Every row gives one point. Each copy is the shape, with its points in the same order, turned, moved and blurred by noise. Some copies are also mirrored. Which?

Shape, 6 rows:
[[-24.8  -2.5 -25.8]
 [  0.6   3.4  -6.7]
 [-12.4   1.7 -18.7]
 [ 23.1  22.4   0.4]
 [  8.0 -25.1   4.9]
 [ -7.8 -30.2  22.1]]
Copy 1, 6 rows:
[[  5.2 -40.6  -7.8]
 [  6.2  -6.9  -6.6]
 [  5.1 -24.4  -8.7]
 [  5.3  18.8 -21.0]
 [ 13.2  -2.6  24.6]
 [ -7.0  -6.8  38.2]]
Copy 1 is: only turned
Copy 2 (6 x 3):
[[  4.2 -36.4  13.3]
 [  4.4  -5.6   4.3]
 [  5.4 -27.1  10.0]
 [  5.2  19.0  19.7]
 [ 13.7   0.5 -21.0]
 [ -7.0  -3.9 -38.9]]
Copy 2 is: mirrored
Copy 3, 6 rows:
[[ -2.5 -35.6   0.5]
 [  5.1  -4.9   3.8]
 [  3.6 -21.9   0.6]
 [ 29.7  16.9   1.5]
 [-13.9   8.3  24.5]
 [-33.2  11.5  12.9]]
Copy 3 is: only turned
Copy 4, 6 rows:
[[ -3.9 -11.0 -38.6]
 [ -5.0  -7.0  -6.5]
 [ -5.7 -11.4 -23.6]
 [-20.1 -14.8  19.1]
 [ 22.0   5.8   1.4]
 [ 21.0  29.0  -5.2]]
Copy 4 is: mirrored

Shape (8 x 4):
[[-10.8   1.0   2.0  18.8]
 [ -4.0   2.5 -23.2  -2.4]
 [  4.4 -14.8 -14.9   2.8]
 [  6.5  -3.2   0.9   9.2]
 [ 14.0  15.3  -0.7 -17.2]
 [-48.9  25.6  37.1   8.5]
 [ -5.6  -7.5  -1.9   0.0]
 [-30.5 -18.7   7.3  10.4]]
Copy 1, 8 rows:
[[  4.6  -3.4  -6.3  26.5]
 [ 22.0  -5.0 -12.4  -3.5]
 [ 20.6 -12.1   7.4   2.2]
 [  5.9   3.3   7.0  12.6]
 [ -6.5  11.8  -5.3 -14.1]
 [-38.5  -9.0 -40.5  41.6]
 [  5.6  -9.9  -0.4   7.5]
 [ -1.0 -31.8  -6.7  31.4]]
Copy 1 is: only turned
Copy 2, 8 rows:
[[-10.2  11.6 -15.5  -5.0]
 [ -4.8 -21.5 -20.8  -5.7]
 [ -4.6 -12.0 -11.7  15.8]
 [  2.8   1.5  -8.5   3.6]
 [ 13.1 -18.3   4.9 -15.8]
 [-38.0  32.5   1.1 -50.1]
 [-11.1  -2.4  -7.8   2.2]
 [-38.3   9.5 -15.0   3.9]]
Copy 2 is: only turned
Copy 3 (8 x 4):
[[-12.6   9.3  20.7  10.5]
 [ -8.0   3.5 -12.1   9.3]
 [-12.6 -14.2  -0.4   4.9]
 [ -1.7  -5.3  16.0   5.8]
 [ 21.9   2.9  -2.6  -6.9]
 [-12.8  58.3  40.3 -14.6]
 [-11.0  -0.2   7.8  -3.3]
 [-35.7  11.2  21.8  -8.0]]
Copy 3 is: only turned

Shape, 8 rows:
[[ -6.6   5.5  14.8 -22.9]
 [ 13.4 -17.7  -6.9 -14.9]
 [ -5.4  17.9   6.2  13.6]
 [ -6.8  -1.3 -17.7  26.0]
 [-32.9  30.1 -22.1   0.0]
 [-21.7  24.7  -4.0 -17.7]
 [ -7.9 -19.7   8.0 -13.2]
 [ 17.7 -17.4  14.9 -18.4]]
Copy 1:
[[-16.8   4.6 -17.3  18.6]
 [  2.2 -15.0   5.1  23.3]
 [-16.1  24.9  10.5  -8.4]
 [ 11.4  12.1  22.6  -6.8]
 [ 13.7  52.6  -0.2   9.5]
 [ -3.3  32.5  -6.7  20.3]
 [  0.4 -11.4 -15.0  14.7]
 [-14.1 -26.9  -1.8  22.1]]
Copy 1 is: mirrored
Copy 2 (8 x 4):
[[ 23.3  15.7 -10.5   8.6]
 [ 29.0 -18.2   5.7   2.5]
 [-13.2  10.3   2.3  -0.9]
 [-17.7 -20.4   0.3 -13.3]
 [ -9.6  13.9 -23.7 -36.6]
 [  8.8  22.1 -19.4 -17.6]
 [ 19.9 -12.4 -14.4  13.5]
 [ 30.6  -6.9   8.1  21.5]]
Copy 2 is: mirrored
Copy 3, 8 rows:
[[ 13.3   2.4  10.5 -29.5]
 [ 18.8   2.7  32.4   1.1]
 [ -0.5 -19.4  -8.5  -6.0]
 [-16.3 -14.8   6.0  17.9]
 [-21.7  15.1 -23.4  -4.9]
 [ -2.2  14.6 -12.2 -22.0]
 [  1.1  -2.4  33.1 -18.4]
 [ 27.7  -8.8  34.9 -14.6]]
Copy 3 is: mirrored
Copy 4:
[[ -4.5 -14.7  22.5  10.9]
 [ 23.9 -28.8   3.7  -0.3]
 [ -4.8   8.9  -4.8  -3.1]
 [  4.1  -4.5 -26.8 -18.6]
 [-32.2  -6.9 -26.4  13.3]
 [-22.2 -10.1  -0.7  21.1]
 [  5.1 -28.0  15.5 -10.0]
 [ 26.9 -21.1  24.6  -0.7]]
Copy 4 is: mirrored
